Every row gives one point. Any point is a mix of the corners, with weights that add up to 1. It lies inside the corners' shape when no weight is negative. Is each point inside? If not, which corners have a negative weight?

Corners:
(1): -0.85	+0.21
(2): +0.47	-0.41
(3): +0.19	+0.15
Points:
+0.42	-0.11 -> outside (1)
-0.65	+0.25 -> outside (2)
+0.54	-0.24 -> outside (1)
+0.17	+0.02 -> inside
+0.61	-0.29 -> outside (1)

Corners:
(1): +0.10	-0.54	+0.01	-0.11
(2): +1.08	+0.16	+0.69	-0.12
(3): -0.90	-0.03	+0.01	+0.42
(4): -0.54	+0.14	-0.49	+0.60
(5): -0.67	+0.02	-0.35	-0.62
Points:
+0.33	-0.41	+0.10	-0.57 -> outside (3, 4)
+0.00	+0.23	+0.12	-0.03 -> outside (1)
-0.52	+0.03	-0.33	-0.07 -> inside
+0.10	-0.36	+0.10	+0.22 -> outside (5)

Corners:
(1): -0.12	-0.40	-0.48	-0.21	-0.32	+0.16	-0.21	-0.51
(2): +0.05	-0.54	+0.09	+0.57	-0.07	-0.45	-0.21	-0.39
(3): -0.02	+0.11	+0.24	+0.65	-0.24	+0.29	+0.26	-0.41
(4): +0.93	+0.26	+0.32	-0.23	-0.06	-0.39	-0.09	+0.62
(5): -0.45	+0.10	-0.14	+0.04	-0.17	-0.37	-0.48	+0.50
(6): -0.16	-0.49	+0.15	+0.11	+0.01	-0.05	+0.86	-0.21
(7): +0.99	+0.85	-1.02	+0.02	+0.86	-0.70	-0.08	+0.98
(8): +0.27	+0.93	-0.30	-0.42	+0.94	-0.79	-0.46	+0.40
(9): +0.00	+0.08	-0.23	+0.23	-0.60	-0.53	+0.40	-0.44
Points:
-0.16	+0.03	-0.09	+0.12	-0.10	-0.36	-0.28	+0.25 -> inside
+0.46	+0.51	-0.10	+0.42	+0.28	-0.59	-0.32	+0.38 -> outside (1, 6)
-0.13	+0.13	-0.16	+0.12	-0.11	-0.32	-0.17	+0.21 -> inside
+0.09	+0.09	+0.00	+0.18	-0.01	-0.36	+0.12	+0.12 -> outside (1)

Corners:
(1): -0.16	+0.11	+0.59	-0.38	-0.15	-0.87	+0.37	+0.32	+0.21
(2): +0.48	+0.23	-0.57	-0.04	-0.45	+0.32	-0.80	-0.02	-0.87
(3): +0.07	-0.05	-0.36	+0.59	-0.31	+0.76	+0.62	+0.58	+0.33
(4): -0.43	-0.80	-0.06	+0.15	-0.44	+0.15	-0.08	-0.18	-0.98
(5): -0.43	+0.68	+0.18	+1.01	+0.12	+0.78	+0.96	+0.20	+0.33
(6): +0.30	-0.20	+0.26	-1.05	+0.46	-0.48	-0.43	+0.34	+0.25
(7): +0.07	+0.23	-0.16	-0.96	-0.05	-0.25	+0.96	+0.23	+0.09
(8): +0.24	-0.31	-0.13	-0.14	-0.54	-0.74	-0.44	-1.66	+0.75
(9): +0.01	+0.32	-0.71	-0.20	+0.41	-0.04	-0.03	+1.06	+0.14
(10): +0.52	-0.41	+0.40	-0.01	+0.38	-0.73	-0.27	-0.40	-0.23
Points:
-0.09	+0.03	-0.20	-0.20	-0.21	+0.07	+0.24	+0.08	-0.10 -> outside (10)
+0.09	+0.05	-0.09	-0.02	-0.05	-0.08	-0.01	-0.16	+0.19 -> inside
+0.11	+0.16	+0.32	-0.47	+0.24	-0.51	+0.31	+0.24	+0.54 -> outside (2, 4)
-0.05	+0.64	-0.31	+0.32	+0.16	+0.15	-0.01	+0.71	+0.77 -> outside (4, 7, 10)
+0.18	-0.06	-0.08	-0.27	-0.12	-0.28	-0.08	-0.34	+0.18 -> inside
-0.02	-0.02	-0.03	-0.25	+0.07	-0.22	+0.38	+0.22	+0.20 -> outside (2)
+0.11	-0.29	-0.02	-0.27	-0.14	-0.33	-0.09	+0.04	-0.22 -> outside (5)
-0.05	+0.18	-0.23	+0.02	-0.03	+0.03	+0.34	+0.30	+0.04 -> outside (6)
+0.21	-0.17	+0.01	-0.14	-0.14	-0.46	-0.14	-0.68	+0.29 -> inside

Corners:
(1): +0.21	+0.69	-0.40	-0.15	+0.51	+0.21	+0.32	+0.11	-0.66	+0.31	-0.87	+0.49
(2): +0.57	+0.77	+0.35	-0.75	+0.82	+0.09	-0.58	+0.89	+0.55	-0.75	-0.15	-0.45
(3): +0.00	+0.02	-0.15	-0.47	-0.55	-0.96	+0.26	+0.26	+0.14	-0.63	-0.53	-0.68
(4): +0.19	-0.10	-0.25	+0.51	-0.72	-0.18	-0.94	-0.82	-0.39	+0.57	+0.52	-0.44
(5): -0.33	-0.27	+0.50	+0.16	-0.20	-0.61	+0.29	-0.06	+0.14	-0.56	+0.11	-0.37
(6): +0.17	+0.29	-0.52	+0.39	-0.23	-0.12	-0.98	+0.86	+0.73	+0.10	-0.21	-0.27
(7): -0.58	+0.25	-0.56	-0.42	-0.24	-0.26	-0.48	+0.20	-0.04	-0.49	-0.04	+0.45
(8): +0.16	-0.23	-0.05	-0.01	-0.30	+0.35	+0.35	-0.53	+0.49	-0.73	-0.35	-0.50
(9): +0.74	-0.53	-0.10	-0.48	-0.22	-1.43	+0.39	+0.00	-0.13	+0.80	+0.56	+0.51
(10): +0.01	+0.30	-0.53	+0.00	+0.40	-0.74	+0.23	-0.14	+0.17	-0.75	-0.44	+0.02
(11): -0.19	-0.17	+0.04	-0.16	-0.52	-0.70	-0.75	-0.42	+0.34	+0.12	-0.45	-0.58
(12): +0.67	-0.79	+0.08	+0.19	+0.64	+0.14	-0.41	+0.88	-0.16	-0.33	-0.43	+0.29
(13): +0.16	+0.31	-0.58	+0.32	-0.99	-0.27	-0.68	-0.67	-0.03	-0.31	-0.65	+0.57
Points:
+0.14	-0.06	-0.15	-0.10	-0.17	-0.44	-0.36	+0.24	+0.29	-0.50	-0.01	-0.19 -> outside (1, 11)
+0.11	+0.23	-0.18	-0.27	+0.39	-0.56	-0.11	+0.58	+0.23	-0.43	-0.31	-0.01 -> outside (4, 8, 13)
+0.08	-0.02	-0.12	+0.04	-0.01	-0.37	-0.39	-0.03	+0.28	-0.37	-0.11	-0.05 -> outside (1, 3)
+0.11	+0.13	-0.20	-0.13	-0.04	-0.39	-0.14	+0.31	+0.27	-0.35	-0.43	+0.02 -> outside (4)
+0.14	+0.05	-0.03	+0.21	-0.19	-0.21	-0.29	+0.01	+0.19	-0.28	-0.34	-0.49 -> outside (7, 9)
+0.18	-0.10	-0.17	-0.22	-0.21	-0.61	-0.24	+0.18	+0.23	-0.31	-0.22	+0.11 -> outside (1, 4)
-0.05	-0.07	+0.09	+0.04	-0.14	-0.39	-0.05	-0.01	+0.11	-0.29	-0.16	-0.21 -> inside
+0.17	+0.21	-0.29	+0.11	-0.13	-0.23	-0.60	+0.50	+0.44	-0.11	-0.21	-0.21 -> inside

Corners:
(1): -0.31	+0.29	+0.17	-0.42	+0.25	-0.39	-0.36	+0.46	+0.21	-0.22	+0.13	-0.02	-0.22	+0.07	+0.49	+0.14	+0.15	+0.04
(2): -0.10	+0.61	+0.44	+0.67	+0.43	-0.59	-0.05	-0.01	+0.07	+0.04	+0.10	+0.09	-0.74	+0.67	+0.56	+0.06	-0.12	-0.72
(3): +0.39	+0.11	+0.19	-0.10	+0.70	-0.31	-0.31	+0.61	-0.51	-0.11	+0.33	+0.45	+0.09	-0.13	-0.65	+0.33	+0.00	-0.34
(4): -0.07	+0.58	+0.33	+0.63	-0.30	-0.30	+0.00	-0.41	-0.04	-0.48	-0.71	+0.37	-0.83	+0.14	+0.13	-0.44	+0.52	+1.08
(5): +0.23	-0.15	+0.09	-0.48	+0.31	-0.37	-0.35	-0.78	+0.65	+0.14	-0.15	+0.34	-0.73	+0.16	+0.47	+0.38	-0.39	-0.67
(6): +0.62	+0.33	-0.97	-0.45	-0.34	-0.33	-0.06	+0.43	+0.04	-0.47	+0.59	-0.14	-0.01	-0.32	-0.71	-0.76	+0.35	-0.36
(7): +0.16	-0.04	+0.12	-0.10	-0.68	+0.28	-0.41	+0.39	+0.02	-0.63	+0.00	+0.32	-0.01	+0.25	+0.57	-0.04	-0.22	-0.76
(8): -0.11	+0.46	+0.21	+0.44	+0.55	+0.19	-0.29	-0.09	+0.24	-0.49	-0.08	+0.15	+0.19	-0.17	+0.44	+0.04	-0.41	-0.60
(9): +0.50	-0.04	-0.96	+0.56	+0.32	-0.15	-0.18	+0.67	+1.53	+0.56	+0.09	-0.66	+0.01	-0.11	+0.26	+0.10	-1.44	-0.37
(10): -0.10	-0.17	-0.06	+0.22	+0.34	-0.26	+1.02	+0.33	-0.25	-0.39	+0.33	+0.33	+0.33	+0.14	+0.08	+0.52	+0.23	-0.46
(11): -0.33	+0.38	-1.54	+0.22	+0.39	-0.02	+1.61	+0.55	+0.06	+0.19	-0.20	+0.38	+0.18	+0.80	-0.19	+0.23	-0.05	-0.16
(12): -0.06	-0.35	-0.21	+0.45	+0.14	+0.24	-0.61	+0.46	-0.21	-0.23	+0.30	-0.33	+0.23	-0.02	+0.55	+0.14	+0.44	-0.83
(13): -0.57	+0.46	+0.52	+0.55	+0.62	-0.40	+0.09	+0.62	-0.21	-0.54	-0.42	+0.22	-0.90	-0.03	-0.94	+0.14	+0.40	-0.59
(14): +0.11	+0.01	+0.16	+0.30	+0.05	-0.43	-0.36	+0.27	-0.32	-0.32	-0.56	-0.44	+0.34	+0.05	-0.12	-0.24	+0.48	-0.68
(15): -0.35	-0.78	+0.16	+0.36	+0.21	-0.38	+0.15	-0.83	-0.32	-0.20	+0.14	+0.47	-0.21	+0.03	+0.66	-0.46	-0.88	-0.68
(16): -0.02	+0.49	+0.32	+0.16	-0.34	+0.03	+0.35	+0.23	-0.23	+1.12	-0.49	+0.12	-0.24	-0.12	+0.68	+0.12	+0.26	-0.36
(17): +0.18	+0.40	+0.45	-0.24	+0.71	+0.91	+0.98	+0.49	+0.02	-0.36	-0.22	-0.09	-0.29	+0.42	+0.28	+0.24	-0.42	-0.26
(18): -0.19	+0.51	-0.01	+0.51	-1.08	-0.23	-0.61	-0.05	-0.42	-0.55	-0.51	-0.55	-0.67	-0.22	+0.48	+0.04	+0.00	-0.10
(19): -0.50	+0.22	+0.32	-0.22	-0.72	-0.40	-0.37	-0.05	-0.20	+0.35	+0.20	-0.21	-0.30	+0.20	-0.80	+0.32	+0.66	-0.49
Points:
+0.11	+0.02	-0.08	+0.20	+0.01	-0.18	+0.20	+0.21	-0.17	-0.11	-0.01	+0.07	-0.17	+0.14	-0.05	+0.02	+0.03	-0.46 -> outside (1, 8)
-0.03	+0.49	+0.26	-0.06	+0.26	-0.01	-0.20	+0.30	-0.05	-0.19	-0.14	+0.18	-0.20	+0.20	-0.03	-0.01	+0.30	-0.46 -> outside (9, 10, 15, 18)
-0.17	+0.08	+0.13	+0.19	+0.12	+0.05	+0.08	+0.18	-0.04	-0.17	-0.26	+0.06	-0.12	+0.03	+0.19	+0.21	-0.06	-0.26 -> outside (2, 6)
-0.19	+0.28	+0.15	+0.14	+0.18	-0.24	-0.06	+0.26	+0.01	-0.28	-0.12	+0.10	-0.35	+0.07	+0.04	+0.05	+0.12	-0.22 -> inside
